Rows are points. The last column is the point's height on a tilted bowl or saddle (a function of degree 2), plus a little noise. Along how many of its main directions does it bend up, bend down or stay straight?
(in the rows, 128 means zero)

Points (16 x 4):
[[169  88 137 145]
 [161 142 131 139]
 [100  65 193 205]
 [ 72 190  59 207]
 [152 113 106 139]
 [165  94 126 140]
 [161 113 141 139]
 [ 95 135 106 143]
 [173 196 137 160]
 [177 165 123 158]
 [183 149  77 187]
 [117 152 164 126]
 [ 95 108  53 189]
 [ 87 104 106 156]
 [140  86 116 138]
 [ 80 198 116 137]]
Directions: 2 up, 0 down, 1 straight

Points (25 x 5):
[[128 150 194  91 156]
 [113 144 122 169 123]
 [132  40 146 120 182]
 [103 139 131 116 111]
 [130 101 120 156 105]
 [ 90  97 136  54 172]
 [ 96 129 214 124 168]
 [161 153  92  86 152]
 [ 80 167 180 122 133]
 [202 206  89 134 218]
 [ 30 109  86 111 201]
 [177  79 109 139 116]
 [ 58 132 102  96 150]
 [155 115 114 156 103]
 [191 106 156 118 167]
 [183 121  95 109 133]
 [153 105  80 163  96]
 [129 130 223 147 209]
 [169  59 163 144 174]
 [ 47 160 102 110 160]
 [132 157 135  99 125]
 [182 174 100 136 152]
 [118 115 116 210 138]
 [149  96 108 130 108]
 [165 130 141 172 131]]
Directions: 3 up, 0 down, 1 straight

Points (44 x 7):
[[147 107 182 148 154 130 151]
 [100 128 137  89 157  67 107]
 [128 162 111 187 153 103 145]
 [112 143 115 129  66 166 136]
 [106 116 142  88 121 216 175]
 [108 110 139  93  92 114 129]
 [103  49 200 177 154 132 204]
 [144 175 105  99 129 195 159]
 [108 161 191 150 143  80 170]
 [163 146 113 154 149 109 140]
 [170 145 136 151 161 197 132]
 [138  61 105  81 112 153 158]
 [172 174 111 112 157 123 155]
 [162 103  99 145  72 107 165]
 [173 137 189 159 165  71 190]
 [129 100 181 137 108  95 157]
 [148  77  89 154 179 249 154]
 [ 57 130  87 143 187  99 174]
 [143 141 130  87 125 160 138]
 [102 113  89 151 115  65 162]
 [149 156 218 152 118  73 212]
 [181 193 109 182 165 104 186]
 [125 111 164 111 122 170 142]
 [169 136 128  68  80 114 152]
 [150  86 122 158 154  93 147]
 [138 138 136  81  61 136 155]
 [148 142 164 138 157 108 139]
 [ 99 147 125  93 150  83 117]
 [111 139 129 109  87  92 135]
 [ 69 154  98 133  68 116 171]
 [ 85 176 150 210 108 152 136]
 [137 178  74 174 131 132 144]
 [121  78 142 101 138 113 127]
 [156 125 166 109  32  63 219]
 [108 162 125 118 145  81 130]
 [160 127  82 106 129 121 145]
 [148 176 112 137 209 141 171]
 [117  39 148 139 135 101 162]
 [103 181 108 170 156 147 131]
 [ 71  82 209 130 142 139 202]
 [198 135 134  93 158 171 184]
 [111 192 113 162  68 147 152]
 [210 176 104 106 148 155 194]
 [108 123 170 164 152  87 152]]
Directions: 5 up, 1 down, 0 straight

Points (63 x 9):
[[131 178 185 148 137 191 169 143 186]
 [ 73 130 187 122 145 155  63 116 178]
 [193 124 118 167 143 177 198  82 201]
 [ 95 117 107  85 142 110  96 195 146]
 [ 87 167 174 198 182 124 133 133 176]
 [110 107  84 185 165  73  89 138 151]
 [116 120 113 142  83  69 188  86 142]
 [106  73 149  58  83  48 141 104 180]
 [124  66 194 129 100 164 101 100 157]
 [144 176 198 145 243 123 166 138 150]
 [107 123 130  96 137 118  99 189 141]
 [170  54 119 140 111 136 199 135 150]
 [144 171 142 129 157  75  29 195 192]
 [159 139  99  90 179 147  93 185 110]
 [191  69 127 102  59 110 155 158 151]
 [136 129  97  91 111 123 201 164 141]
 [177 163  99 163 105  66 133  76 169]
 [168 162 155 126 119 162 132 102 151]
 [124 154 127  38 109 149 142 126 150]
 [188 160 155  99 191  45  82 128 146]
 [ 57  57 175  44 143 174  52 137 242]
 [ 78 107 149 178 104 142  71 128 147]
 [126 169  90 194 105 135 177 152 160]
 [ 99  86  89 116 144 140 119 195 135]
 [147  94 115 185 125 158 145 149 139]
 [189 107 204  67  96  83 158 111 191]
 [ 98  94 143  97 107  70 113 112 144]
 [179 129 152  52 127 116 123 129 140]
 [112  65  88 168 103 136 143 133 120]
 [156  98 165 223 115 134  87 163 164]
 [108 183 117 108 154 122 118 147 124]
 [106 153 163 208  93 143 109 107 149]
 [125  91  91  97 119 108 216  98 161]
 [162 125 119  92 140 105 179 132 126]
 [126  88 189  99 141 157 140 155 159]
 [119 190 203 142 177  91  68 149 176]
 [185 135 130  89 124 117 158  92 146]
 [126 173 201 147 178 142  68 142 177]
 [125 142 214 159 174 125 145 148 172]
 [101  56 182  40 130 172 115 163 199]
 [133  81  77 184 129 147 204 195 140]
 [132 134  72 122  97 170 147 118 156]
 [ 15 107 152  72  91  56 141 126 184]
 [181 125 142 139 113 198 100 107 175]
 [155 138 147 145 162  90  93 132 139]
 [119 142  87 171 138 122  64  89 171]
 [133 106 151  65 154 114 117 161 133]
 [162  85 131  66 146 113  95 142 139]
 [150 122 131 239  96 134 158  27 201]
 [109 148 204 140 149 186 147 132 182]
 [181 148  94  66 178 161  96 160 103]
 [108 144 148 127  71 159 155 111 144]
 [201 110 163 120 160 103  49 100 178]
 [148  85 186 140 159 174 115  75 188]
 [143 149 160 133  98 165 167 129 155]
 [ 66 128 122 116 218 110 143  85 152]
 [ 87 138 148 128 148 127 167 176 145]
 [108 102 112  96 105 183  71 165 169]
 [131 129 112 141  95 164  49 176 171]
 [147 165 126 191 154 124 146 113 152]
 [168 145 155 155 131 142 103  85 157]
 [130 100 135 162  88 140 133 136 123]
 [135 110 147 184 116 105 124 156 132]]
Directions: 6 up, 1 down, 1 straight

Points (66 x 9):
[[116  94 166 125 110 146 165 129 112]
 [ 98 227 113  88  77  68 161 191 138]
 [ 87  94 195 155  67 138  72 131 108]
 [ 64  81  80  89 123 145 145 134 126]
 [145  85 104 169  77 107 172 109 134]
 [ 82  20 132 187  85 140  31 118 111]
 [103  81 148 206 105  98 122 160 106]
 [138  98 135 134 107 130  83 195 117]
 [ 95 146 114  94 153 123 110 178 130]
 [172 172 122  80 156 176 221 126  84]
 [ 94  98 111  55 140  48 146 101 125]
 [131  92 123 140  79 118 121 192 116]
 [ 74 145 123  94 184 145  92 155 122]
 [140 138 106 144 140 131 105  90 123]
 [178 148 130 143 111 140  76 104 116]
 [146 144 109 179  87  94 181 210  75]
 [125 153 178 121 175 153 135 172 111]
 [159  88 119 103 155 182 143  97 116]
 [160 134  37 132 128 129 169 170 107]
 [ 81 116 175 125 138  80  74 135  81]
 [ 63 102 135 144  55  56 103 152  71]
 [131 131 170 117 134 148 129 167 113]
 [ 94 122 114  87 182 104  88 192 108]
 [128 122 112  71 130  87  45 164 114]
 [134 107 127 135  90 121 178 183 108]
 [ 89 123 168 169 196 122  74 109  92]
 [193  77 136 163 156  14  72 166   7]
 [104 109 182 104 146 115 103 193 104]
 [ 95 110  62 125  95 143 152 168 118]
 [103 168  88 164  75 125 128  71 105]
 [163 173 133 138  95  86 139 136 106]
 [127 122 107  97 168 117  93 123 123]
 [ 91 101 189 133  89 131 126  84 101]
 [159  96 127 121 166 130  96 157 106]
 [101 101 108 172 156 110 155 124 140]
 [ 94 134 142 121 103 173 103 115 111]
 [176 112 166 168 147 131 111 165  93]
 [ 48 155  81  79 138 181  90 103  99]
 [157 146 162  65 121 153 137 181 139]
 [144  38 160 129 108 131 146  86 116]
 [ 48 131  66 126  50 141  82 120  72]
 [107 139 111  87 125 147 129 182 124]
 [104 113  90 106 178 129 169 160 133]
 [135 123  95  83 119 164 132 192 122]
 [ 18 171  83  95 118 179  42 113  53]
 [135  87  91 161  77 125 137  66 139]
 [ 92 161  83 148  66 129 120 138  98]
 [148  60 160 190  78 107 107 146 117]
 [106 131 110 180 121 138 131 174 111]
 [154 118  95 126 176 120 151 164 116]
 [ 85 135 124 117 138 130  99 105 118]
 [131 120 147  94  94  98  80 124 109]
 [ 73  75 177  99 166 146 191 131 107]
 [103  81 109 135 137 113 151 206  94]
 [146  32 104 116  90 103 124 137 121]
 [151 155  81 169 187 249 139 124  91]
 [ 91 100 161  95 121 126 153 112 116]
 [110 147  73 150 132 170 103 103 124]
 [223 146  94 114 123  97 129  83 106]
 [ 97 120  77  65  64 101 128 128 102]
 [175 122 105 135 108 116  92  99 111]
 [151 177 149 124  78  89 130 135 109]
 [ 72 160 168 113 125 173 197 168  98]
 [129  78 144 128 161 143 176  72 127]
 [106 122  96 131 129 129 163 148 129]
 [ 69 161 146 158  89 186 197  98 111]]
Directions: 2 up, 4 down, 2 straight

Points (71 x 9):
[[135 139 100 130 140  80 146 134  99]
 [ 65  91 178 117 131  90 134 165 166]
 [101  99 165  76 139 119 112 163 140]
 [145 131 134 134 175 128 165 146 162]
 [ 82 146 162 132 127 184 131 126 159]
 [160 158 184 151 109 135 185 108 191]
 [127 132 105  99 149  86 160 157 112]
 [ 85 133  87  35 115 150 112 135  88]
 [175  63 154 126 106 129 113 152 148]
 [127 165 153 153 170 142 107 101 173]
 [114  89 131 110 148 124 162 177 164]
 [124 146  74 145 151 136 143 100 148]
 [134 136  93  81 170 104 158 111 124]
 [140 106 155 171 125 143 131  59 181]
 [ 84 174 196  72 140 105 165 123 145]
 [104 141 102 112 121  96  90 127 105]
 [104 107 150 167 132  91 131  54 181]
 [141 174 118 139 161 111 163 137 136]
 [110  97 168  89 199 164 155 164 207]
 [ 99 191 221 117 161 169  91 133 177]
 [170 108 148 114  78 129 120 145 138]
 [ 90 116 187 115 190 160 172 176 204]
 [120 152 141 148 120 135 110 142 146]
 [142 136  85  96 158 105 187 142 127]
 [ 79 142 163  79 185 152 117 138 142]
 [128 141 132 126 121 151 160  77 172]
 [ 61 134 131 123 110  68 135 149 116]
 [137 128 164 120  88 109 137 150 147]
 [174  89 109 101 147 104 147 139 140]
 [176 118 184 132 123 159 162 133 172]
 [145 137 144 108 141 101  96 131 140]
 [249  94 143  99 130 163 128 121 182]
 [106 142 101 112 165 151 164  95 170]
 [125 171 184 126 125 168 165 117 181]
 [131 122  99 129 149  97 126 127 112]
 [150 177 121  87 214  74  91 187 154]
 [130 179 156 129 153 111 168 118 161]
 [129 119 119 141 173 103 157  68 154]
 [150  33 107 140 176  93  97 112 132]
 [151 149  96  69  57 143  91 164 122]
 [142 103 122 170 114 165 183 116 168]
 [ 71  81 173 137 124 119 148 142 182]
 [166 167  90 114 144  62 134 172  92]
 [160 142 174  98  91 126 191 130 163]
 [114  84 148 159  95 154 171 158 169]
 [ 91  66  86 174 128  99  69 144 128]
 [115 159 166 104 140 163 147 102 167]
 [116 149 127 160 123 176 128  89 182]
 [134 183 156 161 111 147 137 153 162]
 [160 140 122 151  66 135 112 113 146]
 [112 104 169 148  79 191 102 153 134]
 [118 107 165 170 163 179 180 119 205]
 [137 110 155 154 155 111 110 123 150]
 [ 37 176 117 121  94  56 130 155  95]
 [121 197 154 117 117 134 161 120 160]
 [123 131 165  82 110  95 142 194 146]
 [111 174 101 108  85  88 129 103 114]
 [139 141 130 140  94 115 150  86 154]
 [154  60 217 136 104  98 152 147 215]
 [141 132 143 129 127 122 121 105 146]
 [173 148 174 121  78 154 115  74 181]
 [177 122 119  95 118 109 164 159 138]
 [103 141 142 172 141 108 173 136 158]
 [141 109  96 170 120  74 104  89 103]
 [185 141 136  97 117  87 107 100 146]
 [ 89 127 214 173 121  62  84 183 210]
 [169 174 110 121 108 108 122 163 132]
 [155 109 118 109 138 155 140  95 153]
 [190 169 178 159 163 132 113 107 197]
 [ 84 103 148 150 156 110 143  58 187]
 [174 152  77 138 157 128 135 181 142]]
Directions: 4 up, 2 down, 2 straight

Points (75 x 9):
[[117 130 136 100 118  38  76 156 126]
 [105 154  93 150 164 110  88 115 153]
 [175 119 151 106 160  75 156 106 150]
 [140 160 114  61 141 137 142 117 188]
 [131 143  53 107 125 165  83 130 168]
 [127 116 171 129 106 138 173 148 152]
 [ 72 124 101 117 120 144 156 121 151]
 [151  99 176 102 108 117 110 121  90]
 [ 95  95 148  94  70 109 151  84 167]
 [152 131 132 136 132 117 161 117 144]
 [142 140 114  95 168 106 107 109 160]
 [144  92 153 193 164 141 104 113  99]
 [161 113 106  69 103 124  78 143  96]
 [ 83 188  78 140 160 204  99 154 128]
 [118  85  90 126 172 131  94 127 116]
 [167 164 149 130 172 109 166 161 164]
 [131 167 140 115 133 162 133 105 146]
 [101  95 159 136  90 115 132 153 149]
 [135 123 171 100 109 123 124 132 125]
 [142 134 164 124 134 131  98 147 118]
 [130 117 120  91 134 158 128 136 140]
 [ 94 166 123 162 101  92 105 132 137]
 [146 124 134  90 149 115 114 102 134]
 [164 117 134 171 121 110 169 130 141]
 [117 125 159 104 134 129 164 123 148]
 [116   7 138 159 191 134 119 134   7]
 [114 128 106  97 142 145 172  89 174]
 [149 152 162 117  94 106 145 138 128]
 [139  95 175 171  80  94  72 148 100]
 [115 141 163 172  78 134 155 165 151]
 [134  81 112 166 151 148 120  72  92]
 [103 120 129  90 122 134 171 159 151]
 [111 133 151 149 128 125 135 140 127]
 [100 154 178 160 132 114 132 139 113]
 [148  98  99 158  99  99 110 129  99]
 [130 170 111 161  90 127 200  71 178]
 [189 115 124 119  98 150 120 119 117]
 [107 162 108 123 128 149 176 122 151]
 [ 97 131 121 106 113 146  90  78 157]
 [157 194  41 124 136  94 120 103 159]
 [101 160  93  85 108 106 184 141 188]
 [133 160 167 124 125 111  78 148 111]
 [155 145  60 128 179 136 134 168 136]
 [ 96 145 136 149 126 128  74 137 140]
 [173 118 168 101 133 119 122 168 114]
 [126 176 123 140 127 168 102  76 136]
 [ 97 130 129 129 131 111 132 121 139]
 [177 147 151 152 134  83 150 110 126]
 [121 184 139  93 133 105 164 116 179]
 [115  87 127 182 129 145  83 126 115]
 [149  61 130 134 173  55 153 162 112]
 [120 162 112 108 128 164 159 151 139]
 [186 146 141 160  98 133 113 141  98]
 [107 113  74 179 106  62  86 134 130]
 [122  95 128 134 101 116 179 154 143]
 [131  51 158  93 102  97  96 129  48]
 [ 87 127 115 157 114 151 102 129 141]
 [ 95 135 131 127 132 113  97 148 148]
 [110  77 127 108  61 160 160 190 155]
 [102 152 119 131 126 171 160 154 124]
 [170 100 164 140 194 109 150 119 152]
 [117 164 100 113 127 183 153 148 133]
 [161 111 117 140 145 172 102 105 137]
 [158 144 195 149 114 103 103 124  73]
 [115 139 110 110 125 179 137 118 154]
 [102 215 124 131 112 151 154  91 135]
 [117 151  89  86  74 127  64 118 178]
 [122  47 205 152 151  85 127 132  56]
 [147  90  93 146 104  88 128  77  94]
 [142 197 115  85 130 127 151 149 149]
 [162 111 113 119 121 151 102 131 121]
 [136 148 154 120 145 102 116 223 137]
 [142  83  88 133  85 121  88 115 100]
 [137  94 127 219 117 115 124 148 128]
 [144 110  58 148 185 117 140 113 148]]
Directions: 4 up, 3 down, 1 straight
